Rows are points. A path goes straight from each point to the next, and from the last back to the first. The post is the endless flat space through its rows: a point in 2 columns, a line in 3, a plane in 4, and so on, so that a path can go around it. How many times does the path go around the post? Going back the other way cancels.
(in the rows, 128 means zero)

Post (2 x 3):
[[120  87 115]
 [124 170 127]]
Path:
[[112 130 167]
 [158 194 147]
 [133 161 113]
 [105 144  78]
 [ 76 106 105]
 [115 148 146]
 [142 111 163]
 [182 124 121]
 [126  62  58]
 [ 67 166  93]
 [104 147 140]
 [131  69 142]
 [ 86 177 175]
 [ 64 149 129]]
Times around: 2

Post:
[[103 152 195 127 104 150 126  90]
 [145 190 200 101 145 111 149  58]
 [118 107  85  82 130 171 115 105]
 [138 125 103 148 155  72  98 166]
 [106 136 140  96  77 105 142  80]
 [144  85  73 134  82  93 176 124]
 [109 159 131  91 158 115 133 161]]
Path:
[[138 113 131 137 160  67 140  83]
 [104 135  87  86  74 133 172  34]
 [148 115  83 109  97 128 131  69]
 [137 146 132  79  85 130 140  86]
 [120 178 173  76 111  67 118  96]
 [113 150 134  86  81  65 112 102]
 [103 107 149  59  59  90 169  97]
 [100  80 106 109  52 101 146  86]
 [137 104 102  64 113 156 201 124]
 [139 151 173 118  93 136 124 101]
 [175 125 112 134 132 133 148 126]
 [136 126 135  91  95 121 162  95]
 [125  67 119  59 129 174 156  86]
 [148 134 164 140 162  99 113  63]
 [ 76 104 177  95 133 139 126 106]
 [ 66 150 155  97 151 103 207 164]
 [101 180 108 109 125  64 157 110]
 [157 186 102 114 102  62 120 100]
 [161 152 120  72  76  69 131 102]
 [155 104 105  90 134 139 127 108]
 [ 97 122 164  97  99  71 129 106]]
Times around: 2

Post (10 x 11):
[[145  55 124 137  92  86 133 163 152 124 106]
 [118 129  88 151  81 117  39 163 166 161 113]
 [198 136 110 144 171 164  56 152  90 114 130]
 [199 152 195 107 148 105  96 128 105  56 105]
 [138 142 157 127 108 118 181 130 118 114 124]
 [130 135 182 196 117 152 170 132  98 151 126]
 [124 130 142 170 111 163  97 152 208 132 154]
 [144 126 154 113  72 150 144 198 138 162 104]
 [153 112 127 159 134 106 129  95 126  99  50]
 [104 116 141 204 112 174  86  70 163  58 138]]
Path (14 x 11):
[[167 152 132 191 137 167  62 117 219 101 216]
 [126 129  87 189  69 129 102 182 157 133 146]
 [109  86 106 184  81 135  97 175 135 109  62]
 [117 108 136 117 124 142 164 149  90 101 155]
 [163 136 168 101 159 125 118 145  89 150 171]
 [153 102 132 169 117 163 126  98 109 126 163]
 [151  77 115 162  83 102 147 142 142 104  97]
 [120 129  86 165  96 173 108 132 130 118  74]
 [131 119 199 177 141  98  61 187 148 121 141]
 [125 116 106 167 166 142 146 152 145 141 109]
 [114 134 156 214 138 124 119 158 158 101 119]
 [130 156 189 166  47 179 122 146 128  96 141]
 [141 143 158 182  88 153  68 137 160 118 116]
 [194 100  99 142 121 119  83 156 139  72 183]]
Times around: 1

Post, 13 rows:
[[163 112 105 116 136 119 153 149 160 132 125 171 105 122]
 [123 105 152 150  96 142 161 114  99 135 111 119 178 103]
 [133 142 153 124 195 117 138 147 127 122 137 132 128 135]
 [143 145  95 164 136 101 115  91 147 143 136 149 149 146]
 [181 128 120 110 101 146  95 111 174 128 100 152 206 193]
 [124 143 109  90 138  90 143 149  99 139 138 150 147 120]
 [118 173 173 138 100 129 122 104 157 175 139 149 170 112]
 [140  60 133 109 139 201 110  91  74 135 131 131 137 113]
 [134 196 147 119 184 209 110 205 112 167  71 121 162  63]
 [ 62  59  91 118 142 233 160  99  63 142 155  39 121  93]
 [ 91  78 140 159 101  95  72 157  93  84 150 119 101 118]
 [128 161  99 109 132 108 130 111 147  82 127 171 102 141]
 [201  53 122  64 137  61 104  89 164 133  43 154 125 176]]
Path, 21 rows:
[[171 118 149 117 133 161 124 103 129 146 120 172  51 126]
 [197 170 108  85 169 194 159 138 143 105 140 165  69 101]
 [129  66  88 138 102 124 125 115 116 136 131 101 167 124]
 [125 116 144 101 182 199 128 129 196 133 100 115 187 149]
 [183 140 165  64 106 116 142  88 131  70  73 224 124 102]
 [157 111 123 139 106 207 154  86 173 123 155  93 157  99]
 [ 87  92 117  71 162 168 117 150 105 148 140  97 159 104]
 [ 93 160  97 163  46 212 115 105 135  83 104 199 177 134]
 [ 78 106 150 125 108 151 112 120  97 133 162 102 149 156]
 [132 153 113  84 121 122  74 129  99 144 147 130 171 155]
 [151 167 127 131 179  89 127 197  91 138 114 146 151  82]
 [ 99 112 165  68 217 191 110 171 116  96  84 103 146  98]
 [ 96 116 167 108  63 190 110 116 150 114  86 197 139 126]
 [ 95 164 117 145 184 203  76 135  80 194 124  59 105 122]
 [149  76 130 144  91 159 121 156  83 113 147 150 164 154]
 [ 97 121 174 126  98  88 118 156 133  81 116 156 113 132]
 [ 66 123 152 119 190 123 178  79 142  85  98  93 131  96]
 [134 202 146  81 144 167  82 153 128 111 124 138 132 102]
 [146 137 115 156 124  68 132 111 169 113 119 167  93  81]
 [158 125 123 130 134 149 109  86 170 131  80 164 153 115]
 [128 106 193  52  91 136  98 159  95 149  99 195 167 121]]
Times around: 2

Post:
[[154 137 106 156 116 166 168 118 135 150 105  77 135 187 121  69  76 121]
 [ 92  78 138 125 147  77 121 156 132 159  98 141 114  84 102 129 131 130]
 [101 125 116 177  90 167 141  99 129 208 120 119  92 201  88  98  84 140]
 [ 89 150 150  95 142  88 107 140 186 139 111 151 122  66 166 101 144 132]
 [205 178 128  57 176 124 185 106 119 135  76 189 167 116 225 102 179 110]
 [140 170  28  91 148 105 129  98 104  71 124 169 177 162 175  73 147 128]
 [116 137 141 190 107 146  94 144 149 154  91 110 123 176  95 100 115  95]
 [155 177  83 129  91 172 152 108  65 103 105 161 157 137 165  71 102 125]
 [118 124 151 116 160 112  92 141 139 140 114 118  76 120 109 102 106 114]
 [ 90 135 139 150 135 106 138 160 164 104 114 124  66 131  93 131 136 141]
 [113 137 100 177 102  72 123 139 134 168 161 113  95 118  83 110 112 117]
 [143 187  66 159 143 183 171  91 112 113  82 162 163 165 133  66  75 103]
 [ 79 130 156 133 150  95 116 201 152 147 158 155  97 127  94 115 108 114]
 [ 95 150 166 201 120 112 141 128 129 157 112  94  90 181  70  43 106 117]
 [170 123 136 167 108 152 151 118 143 165  76 158 114 179 127  55  62 112]
 [104  90 163  94 173 117 109 135 171 144 164 165 124  74 141 113 182 110]
 [168 174  74  91 145 113 108 124 105 105 146 153 177 118 101  86 140 174]]
Path (26 x 18):
[[ 29  90 176 177 155 106  39 142 159 162 120 132  85  90  88  85 108 121]
 [145 174 144 132 164  90 137 131 141 120 157 189 137 104 123 102 149 125]
 [176 154 100  97 164 124 196 128 128 105 142 127 122 177  81 104  56 135]
 [ 94 114 106 132 130  76 125 177 196 162 100 174 103 180 136 160 141  76]
 [168 182 134  98 175 165 124 147 156 136  93 158 131  72 157 119 143  76]
 [138 147  88 122 169 100 154 145 117 164  92 126 159 108 115  98 164 154]
 [111 143 109 129 125 126 172 140 125 197  97 152 124 111 167 104 132 140]
 [150 182 100 141 100 124 152 122 124 144  97 119  83 136 155  53 137 154]
 [187 116  96 157 112 151  80 107 130 173 123  86 108 181 111 100 121 144]
 [ 98 117 167 165 183 116 119 125 115 187 142 168  94 139  99  86  84  81]
 [ 73 184 124 136 120 144 103  51 117 124 170 185 102 193 148  63 109  81]
 [ 91 148 138 133 163  93  93 178 146 133 170 169 133  62  40 165 162 119]
 [125 106 123  85 141 158  72 135 162 150 110 201 135 105  83  80 133 130]
 [137 162 131 139 123 102 140 149 125 158 160 120  85 117 122  93 167 149]
 [154 188 151 138 154 120 182 164 146 137 155 148 125 176  99  94 173 200]
 [ 87  84 116  92 132 133 149 174 112 125  87 131 127 192 191 150  88 111]
 [102 188  77 142 130  96 180  87 134  85 119 152 123 187 174  91 130 100]
 [111 172 143 131 132 125 132 190  96 106  68 183 101 129  90 129 116  96]
 [149 183  99  95 133 119 204 114 100  49  87 202 103 127 162  74  81 112]
 [139 144 147 100 188 137 115 164 119 112 124 131 119 133  47  73  29 174]
 [ 78  98  96 181 118  91 129 106 103 154 123 153  99  71 130 105  35 111]
 [120 167  85 131 132 199 102 124  72 100  80 164 151 118 146  77  77 115]
 [132 153  45 126  96  83 132 162 107 133 111 145 116 107 141 135 113 113]
 [190 147 103 183 100  89 140 100 163 178 123 171  96 169 110  75 114  87]
 [205 179  84  89 126  89 215 110 179 132  93 147 142 140 171  66 194 155]
 [ 90 117  97 151 154  99 152 169 124 164 105 197  81 170  88  86 116 132]]
Times around: 2

Post:
[[129  75 115 164  98 156  97 117 141 133 152 133 182  96 157 100  93  88]
 [135  73 172 164 118 162 112 105 148 121 119  91 124 102 173 122  90  99]
 [178 157 134 119 122 128 117 160 147 124 129 131 119 115 156 108 180 141]
 [174  95 143 109 106 130 140 104 131 135  96 128 152  93 119 139 131 116]
 [122 124 117 180  89 105  95 119 129 116 169 151 142  98 143 117  68 146]
 [129 187  58 117 152 127 150 143 174 164 152 181  99 155  90 114 177 136]
 [124 118 170 103 109 133 161 150 102 103 124 141 119 104 138 137 170 125]
 [154 126 132 122 117 183 130 146 128 122 119 137 126 128 122 177 161 132]
 [137 191  68  74 137 155 121 141 169 140 122 158 120 188  81  77 155 162]
 [137 162 102 118 116 116  89 143 141 168 147 126 119 162  76  94 164 145]
 [150  97 178 172  71 165 138 117 152 130 128 107 170 106 134  95  87 102]
 [140 139 141 103 147 130 125 131 132  81 137 125 147  92 108 157 152 103]
 [122 164 120 121 155 126 111 136 158 164 112 168 145 178 110  95 174 159]
 [160 140 119  98 174 114 140 156 139 144 159 150 121 196  90  94 170 143]
 [168 165 127 133 133 138 119 101 111 130 172 163 109 136 119  99 175 155]
 [142  81 158 167 116 143 120 115 133 101  99 146 142 131 129 132 129  52]
 [137  64 147 179  82 143 141  99 153  91 124  87 175 117 133 126 134 119]]
Path, 29 rows:
[[132 154 157 123  97 143 151 146 152 145  88 133 175  92 156 139 151 183]
 [142 124  99 138 165  90  67 124 125  96 170 132 187 145  88 100 141 128]
 [153 125 176 168 141 180 105 141 114 120 159  69 116 183 156 103 149 144]
 [183 145 118 127 112 120 139 101 136 166 114 176 111 202 120 125 198 141]
 [120 109 120 203 128  84 134 125 153 173 151 138  96 193 130 111 118 150]
 [169 126  96 155 164 178 121  94 122 154 176 164 133 125 172  74  62 135]
 [183 120 144  93 148 109 119 211 151 127 118 155 141 179  89  80  74 137]
 [123  92  81 111 150 115 150 124 191 118 150 179 158 168  74 104 142  84]
 [169 162 103  84 120 136 118 125 138 148 158 178 149 101 161 115 184 158]
 [109 160 150 131 104 125 109 147 139 115 132 140 145 106 216 144 133 174]
 [139 124 110 131 142  97  83  95 118  76 163 192  81 142 123 181 155 112]
 [134 122 155 117 156 137  81 114 148 100 139 101 157  82 111 128 120 130]
 [135  96 211 130 114 131 143 122 129 109 104 111 168  87 121 100 182 151]
 [145 112 111 162  76 193 103  97 151  62 178 134 147  51 154 147 146 121]
 [126 149  91 121 110 106 148 142 187  80 178 133 169 144 106 121 142 136]
 [ 96 135 122 148 103 106 144 104 151 157 134 140 158 146 147  89 126 127]
 [165 121 100 124 140 125 125 169 113 118 141 157 119  91 176  75  52  48]
 [147  67 149 150  91 159 100 101  96 151 125 105 167 145  99  90  84  91]
 [104 153  84 150  99 121 165 164 166 114 144 125 148 169 114 149 162 149]
 [147 113 108 114 114 135 125 118 179 127 170 111 169 148 122  66 135 133]
 [187  90 155 132 118 146  69 126 155 116 129  87 197 129 112 101 125 122]
 [145 145 118  88  99 131 111 162 159 110 150 139 138  75 114  93 131 141]
 [140 246  82 135 131 119 104 130 171 133 142 249  92 102 147 133 176 124]
 [139 121 134 152 134  90  81 113 110 130 134 168 118 115 145 115 141  58]
 [169 106 152 161  82 177 134 139 120 174 119 115 129 165 103 113 154 122]
 [148 128 132 126 128 113 177 102 112 135 124 157 190 138  90  99 143 147]
 [105 166 144 186  98 150 132 150 150 149 124 142 114 198 127 120 105 113]
 [131 116 152 125  97 155  92 123 167 113 125 100 172 163 144  72 127 145]
 [128 140 140 158 122  95 137 124 141 139 118 186 158 191  92  79 184  97]]
Times around: 1
